Each row of a before or after table is a point. The points were changed in one or more steps. Then noise was added and the rows were shuffled. The steps act on how far a point lies along the listed directions, d1 being the first. What was done? A step turns or swaps two directions, mirrors them in a line or flattens them onto one, adds a multiple of one to another, or multiplies one. Angles are multiples of 10 degrees, from the lower direction toward the higher: turns from -170 to 170, lines from 10 to 170 but not 90. Use the fewest steps. Two steps may share a direction if one is a turn and the other turns, adds or multiplies; they go together, in the order done. Otherwise the lowest direction goes first.
In the rows, zero is written as 128.

Directions:
(1): [ 65 159 132]
(2): [136 152  62]
(3): [159 186 153]
Before (14 x 3):
[[171 115 139]
 [148  93 123]
 [188 125  98]
 [146 156 145]
 [139 154 107]
 [129 124 188]
 [171 150 182]
 [123  73 106]
 [114 149 107]
 [ 52  98 124]
 [166  37 155]
 [ 79 109 155]
 [205 122 140]
 [ 75  69 155]]
After (14 x 3):
[[122 129  78]
 [143 182 146]
 [175 133 223]
 [ 89 179 232]
 [108  84 208]
 [147 127  86]
 [114 162 146]
 [103  99 123]
 [168 107 189]
 [ 85 138 144]
 [ 68  81 171]
 [204 132 163]
 [ 51 143 133]
 [ 81 168  80]]
Steps: turn d1 and d3 by -170 degrees; multiply d2 by 1.6

Directions:
(1): [ 70 153 153 138 192 162]
(2): [128  74 134  74 121 192]
(3): [175 139  65 117 186 140]
(4): [110  96 139  77 164  61]
(5): [ 65 131  57 118 101 125]
(6): [135 200 141  64 109 132]
Before (10 x 6):
[[211  89 117  94 136 117]
 [176 133 146 114 144 124]
 [151  72  93  76 193  84]
 [168 200 153 141  28 117]
 [109 214 122  98  95 123]
 [219 124 101 153 121  53]
 [152 220 164 106 128 112]
 [127 183 120 131 133 129]
 [111 186 166 131  90  72]
 [112 177 163 158 156 128]]
After, 10 rows:
[[223 102 127 125 134 154]
 [173 102 111 130 115 114]
 [108 122 109 143 159  87]
 [227 166 152 170 148 101]
 [101 118 160 189 116  70]
 [137  95 207 138 153  29]
 [ 82  84 135 162 179  76]
 [181 132  86 169 135 213]
 [103 135  94 134 103  79]
 [124  82 103 172 139  49]]
Steps: swap d1 and d5; turn d4 and d6 by -150 degrees

Directions:
(1): [115 133 128 121 185 143 101 222 169]
(2): [161 195 155 157  93 201 124 151 103]
(3): [189 145  87 184 145  85 187 151 133]
(4): [184  79  95 149  99 126  45 138 119]
(5): [186 172 122  45 164 108 112 116 103]
(6): [160  55 140  91 126 174 185 156 100]
Before (11 x 9):
[[ 93 127 171 134 140 196 202 167 167]
 [131 178 143 162 130 168 113 147 145]
 [127 193 131 110 176  90 167 110 122]
 [ 94 145 133 138 124 133 128  78 119]
 [ 67 172 162 106 178 172 151 160 140]
 [128 122 129 154 120 161 150 124 133]
 [109 170 129 163 126 100 158 119 121]
 [ 79 113 152  89 135 123 144 126 111]
 [129 141 141 116  98 164 114 119 110]
 [111 207 174  25 120 168  99  71  97]
 [183 133  87 181 143 111  73 161 148]]
After, 11 rows:
[[121 132 163 111 102 172 119 140  95]
 [183 202 122 145 147 137  87 149 109]
 [148 153 132  38 126 155   0 111 111]
 [139 162 113 182  99 106 112 119 112]
 [111 141  99 149 194  58 152 136 173]
 [126  95 117 107 111 131 101 109 121]
 [170  67 138 157  86 210 116 162 143]
 [137  91 114 156 116 143 139 107 134]
 [139 110 104 151 139 112  74 126 152]
 [145 138 130 131 131 191  49 175 120]
 [115 149 126 154 108 134 104  80 111]]
Steps: add 0.5 times d5 to d1; turn d2 and d4 by 120 degrees; multiply d6 by 1.3

Directions:
(1): [147  81 117 164 125 193 138  94 178 151 213 138]
(2): [ 79 147 138 126 157 178  21 135 143  84 132 126]
(3): [106 222 116 144 184 171 174 122 150 170 117 102]
(4): [115 112 101 195 167 153 168 136  59  61 126 161]
Before, 10 rows:
[[164  62 138  82  87  71 116 142  89  86  84 125]
 [147 133 120 135 136 101 189 149 129 121 125 124]
 [102 209 139  72 116 105  75 134 152 159  81 110]
 [113 151 123 162 171 142  86 133  95 128  94 117]
 [125 100 122 142 136 181 116 112 179 135 163 114]
 [142 157 140 111 101  71 154 122 153 201  96  99]
 [128  74 145 140 102 155   7 136 151  84 137 151]
 [152  64 132 125  74  83 167 158  99 106 121 150]
 [136 111 132 120 108 128 133 151 120 104 131 136]
 [108 143 117 168 168 204 164 116 145 124 161 117]]
After:
[[131 108 110 159 146 166 169 117 144 130 145 118]
 [107 141 118 164 167 207 153 116 149 122 161 116]
 [197 104 118 158  94  91 229 126 124 175 117 139]
 [ 93 148 149 119 123  98  45 141 132 121  86 116]
 [140 113 133 116 104 128 139 151 124 116 135 134]
 [137  53 145 116  69  99 101 157 119  91 136 150]
 [139 156 126 151 157 127 137 124 121 180 106 107]
 [119 121 132 122 137 131  85 152 152  88 138 125]
 [171  62 141  76  82  70 124 139 104 107  92 119]
 [112 218 131  87 121  89 126 139 130 159  70 112]]
Steps: flatten d1 and d4 onto the line at 30 degrees; mirror d2 and d3 in the line at 70 degrees

Directions:
(1): [127  99  70 215 149  97  78  62 122  91  92  78 152 140  98 167  92 121]
(2): [189 108 124 123 113  66 116  76 136 115 157 179  46 160 114 156 207 120]
(3): [128  78 105  14 139  64 114 143  97  96  91 138 140 102  76 125  85 112]
(4): [133  24 190 155 170 167 113 129 141 122 170 145 106  74 138 136 101  64]
Before, 10 rows:
[[140 147 128 130 120 117 124 125 129 122 120 137 126 137 133 133 127 128]
 [130 106 134 120 125 132 125 125 127 119 130 151 108 127 121 133 132 116]
 [115 166 138 101 111 154 146 161 133 142 128 133 142 127 139 100 133 148]
 [109 153 149 133 120 159 152 158 141 152 137 126 135 127 153 101 129 136]
 [121 106 132 113 131 113 123 132 116 128 120 122 129 116 110 133 118 119]
 [120 169 147 128 107 165 158 161 130 154 132 139 126 136 150 110 151 144]
 [107 151 126 103 135 143 135 157 124 136 112 113 158 113 128 105 108 141]
 [133 151 141 101 116 136 139 144 120 142 138 131 109 134 134 121 144 129]
 [103 161 143 136 123 161 143 164 137 158 123 125 160 129 155 106 120 136]
 [123 142 130 107 125 131 139 138 134 128 130 137 119 133 130 119 130 132]]
After, 10 rows:
[[113 131 137 129 123 159 136 143 128 132 127 138 128 126 135 122 123 126]
 [153 122 156  92 129 121 137 136 138 138 157 167  85 121 133 118 173 123]
 [143 152 183  23  98 144 171 187 137 157 168 194  88 119 146  86 182 136]
 [139 163 162  37  95 119 174 176 134 159 152 180  90 137 145  90 178 143]
 [149 154 154  52 101 104 153 161 132 155 145 189  94 144 141 107 183 134]
 [124 142 156  82 121 145 153 161 137 140 146 155 109 123 143 106 140 127]
 [131 134 132 130 129 125 122 130 128 119 118 131 136 127 132 132 109 122]
 [124 107 140 160 134 132 120 120 128 133 135 119 122 120 124 139 130 116]
 [136 172 174   6  89 141 187 207 121 166 148 194  93 128 145  84 183 145]
 [127 157 177  46 110 159 165 188 121 161 155 156 104 117 150  97 152 127]]
Steps: multiply d1 by 3; multiply d2 by -1; multiply d4 by 0.4; turn d3 and d4 by 110 degrees

Directions:
(1): [ 97 169 172 103 103 139  91 120 178 108 202  97 144  30  68 127 115  99
 119  67 111 130  67 129]
(2): [130 167 123 132 144 128 175 168 156 155 141 137 143 165  62 102 132 125
 161 185   7 203 118 150]
(3): [131 161 169 133 194 202 112 110 125 131 102  99 138 135  98 241 180 173
 152 148 100  65 123 118]
(4): [111  90 108 215 121 109 179  75 138 117 101 130 183  86 116  96 125 137
  65 172  87  49  79 147]
Before, 10 rows:
[[102  95  95 158  87 107 137 103 120 111 138 131 128 130 190  84 101 127
   93 130 180 110 149 132]
 [111 173 166  65 136 142  94 154 136 126 175 106 107 136 114 173 129 135
  181  82 127 160 118 114]
 [117  48 120 183 115 126 144  64  92 130  62 123 146 113 160 121 132 140
   76 151 143  28 130 152]
 [148 155 135  87 149 131 140 166 104 147 124 144 104 160 107 131 130 110
  174 135 134 172 168 117]
 [128  83  94 237 150 104 212  71 132 104  50 147 175 131 143 111 148 187
   69 204  76  14 103 166]
 [104 173 172 116 148 160 111 165 145 161 136 121 128 136  55 166 130 123
  170 126  67 145 127 143]
 [128  90 119 214 133 111 164  50 117 111  58 129 178 114 176 120 156 136
   60 169 127   7 103 120]
 [131 135 146 114 165 184 116 131 106 125 133 111  87 193 128 175 161 161
  152 120 141 126 149 102]
 [116 146 136  83  90 113 103 120 104 104 160 139 110 119 167 119 116  94
  127  83 212 136 131 111]
 [134 105 108 133 101 114 137 124 127 102 126 127 106 131 185 116 125 137
  110 125 183 138 133 130]]
After:
[[101 102 104 182 116 137 139  86 115 115 111 115 148 131 178 129 131 145
   94 153 154  65 137 131]
 [147 155 158 159 221 190 151 107 127 124  53 118 135 179 115 248 202 216
  155 186  80  44 146 137]
 [106 166 163  92 117 127 100 179 148 161 157 130 117 130  74 120 104  95
  171 100  92 186 135 138]
 [141 133 112 116 117  93 164 160 113 138 131 153 113 142 117  75 105  94
  147 140 133 174 151 128]
 [149 147 162 150 196 180 117  79 107 130  51 107 139 163 157 229 195 162
  129 158 133  25 141 104]
 [135  90 152 145 162 176 112  82  80 141  56 108 122 152 151 204 168 168
  128 149 140  40 158 144]
 [136 120 123  96 127 139 120 156 112 125 150 127  74 202 146 115 127 131
  151  96 162 178 160 112]
 [106 115 121 124  82  97 139  95 104  97 139 145 136 104 165  94 109  96
   92 107 205 100 117 118]
 [129 102 104 158 114 119 153 110 130  98 109 123 120 131 185 126 128 147
   99 146 163 110 121 138]
 [103 135 132  76  91  85 108 154 140 120 186 131 109 119 140  93  91 110
  147  74 145 185 111 127]]
Steps: turn d1 and d2 by -10 degrees; turn d3 and d4 by -70 degrees

Directions:
(1): [162 114 192  77 131 149 136 149  41 145 109 131  96  98 105 115 168 142
  58 159  77 126 158 126  89 125 177 133 119 125  65 130 180 129 119 109
 108 162 172   8 123  49  71 175  84 132 129 205]
(2): [137 200  67 110 101  87 104  45 196 154 169 184 125 143 157 170 135 139
 118 117 115  58 119 188 125 142 147  57 150 169  59 158 191  88  94  60
 102 140 102 106 166 100 146  54  91 160 159 147]
Before, 9 rows:
[[131 151  97 125 104 101 114  95 172 133 140 149 135 140 135 136 129 124
  140 124 126 115 116 145 141 134 144  99 134 153 111 151 132 104 106 110
  101 135 121 130 161 114 131  96 119 147 146 132]
 [140 126 183 117 129 146 118 131  78 127 107 126 115 122 111 129 146 127
  102 135 132 125 152 104 106 144 152 113 132 139 114 126 142 124 122 117
  105 156 148  90 130  92  92 152 112 113 138 139]
 [124 152  97 123 115 107 124 113 153 131 141 131 140 130 142 136 129 127
  147 123 129 138 117 140 148 134 109 120 146 112 139 148 127 115 133 128
  128 132 124 169 132 144 144 118 129 131 116 125]
 [107 131 114 142 120 104 133 125 165 125 149 143 141 133 134 133 114 130
  143 115 149 145  99 139 166 131 104 128 103 114 163 128 101 122 135 146
  120 121 110 168 129 166 144 112 137 126 110 114]
 [108 160  73 152  99  93 131  71 190 126 150 129 137 164 158 142 110 120
  177  92 168 104 108 162 159 138 104  91 153 154 155 155 112  97 127 103
  127 112 115 197 146 169 168  68 147 130 137  87]
 [169  89 191  87 144 156 145 191  27 132  93 110 103 106  88 113 165 135
   74 176 101 162 144  97  96 135 149 141 112 105  83 118 175 129 132 139
  117 155 181  27 113  50  55 185 108 120 106 193]
 [125 216  44 111 103  79  88  35 221 157 201 189 128 160 158 158 139 142
  129 104 120  85 117 180 157 155 115  49 146 172  72 154 194  83 109  52
  117 132  96 127 180 121 169  39  94 150 156 138]
 [114 103 144 145 129 131 132 154 119 137 124 107 137 130 117 113 128 122
  130 139 129 146 110 107 146 131 115 149 145 110 167 111 123 150 149 165
  136 113 118 149 123 142 129 149 135 102 115 113]
 [138  99 165 125 143 165 129 150  96 128 117 120 122 113 130  92 120 134
  119 146 119 163 137  98 121 135 101 168 119 122 149 102 100 136 134 149
  127 125 126 114 128 133 101 157 126 114 109 126]]
After:
[[139 155 102 113 102 102 114  86 162 140 140 155 129 136 132 138 138 126
  123 130 114 107 122 152 132 136 157  89 135 157  92 155 152 100 102 100
   92 143 127 102 164  94 123  99 109 152 149 147]
 [134 121 162 105 121 116 140 143 100 137 135 146 118 110 118 119 147 137
   94 140 112 144 120 138 139 130 137 130  97 112 116 129 140 125 127 134
  107 148 143  82 125 109 101 148 104 131 109 170]
 [121  91 163 135 135 139 135 164  93 141 119 104 129 122 110 105 137 122
  116 149 119 152 118 105 136 128 126 157 141 108 161 109 131 154 150 166
  136 120 130 124 120 126 114 167 125  98 113 128]
 [138 148 124  99 117 118 128 117 115 139 133 134 126 120 131 133 150 133
  116 138 104 133 131 141 128 132 130 118 145 110 108 153 155 115 127 116
  116 150 144 110 130 104 117 139 106 130 117 161]
 [107 110  78 184 142 120 134 160 178 102 123  98 163 162 128 133  93 109
  204 120 196 173  89  96 168 139  59 139 124 103 204 111  74 131 152 181
  157  90 106 251 119 197 158 107 191 109 101  49]
 [143 231  52  81  93  77  83  16 202 178 206 208 112 148 153 167 157 152
   94 113  92  63 126 199 137 155 145  29 149 184  24 162 239  72  95  24
  101 152 105  66 189  73 144  36  59 161 167 181]
 [112 135 130 161 127 130 113 116 151 111 121 121 141 144 126 138 113 117
  155 111 174 125 131 105 139 146 111 106 139 144 165 123  99 125 130 133
  120 127 112 184 131 154 136 114 147 115 137  77]
 [130  95 153 141 145 165 129 154 111 120 118 112 130 119 133  92 108 128
  139 139 133 169 131  92 131 133  85 176 117 119 173  97  79 139 144 162
  133 113 119 147 122 155 113 152 138 107 105 104]
 [153 150 147  85  96 116 140  90  85 150 129 139  99 125 134 130 162 139
   85 134  99  92 147 165 108 136 169  87 143 158  68 161 184  94 114  72
   97 161 172  41 143  68  96 119  84 138 144 186]]
Steps: multiply d1 by -1; multiply d2 by 1.3
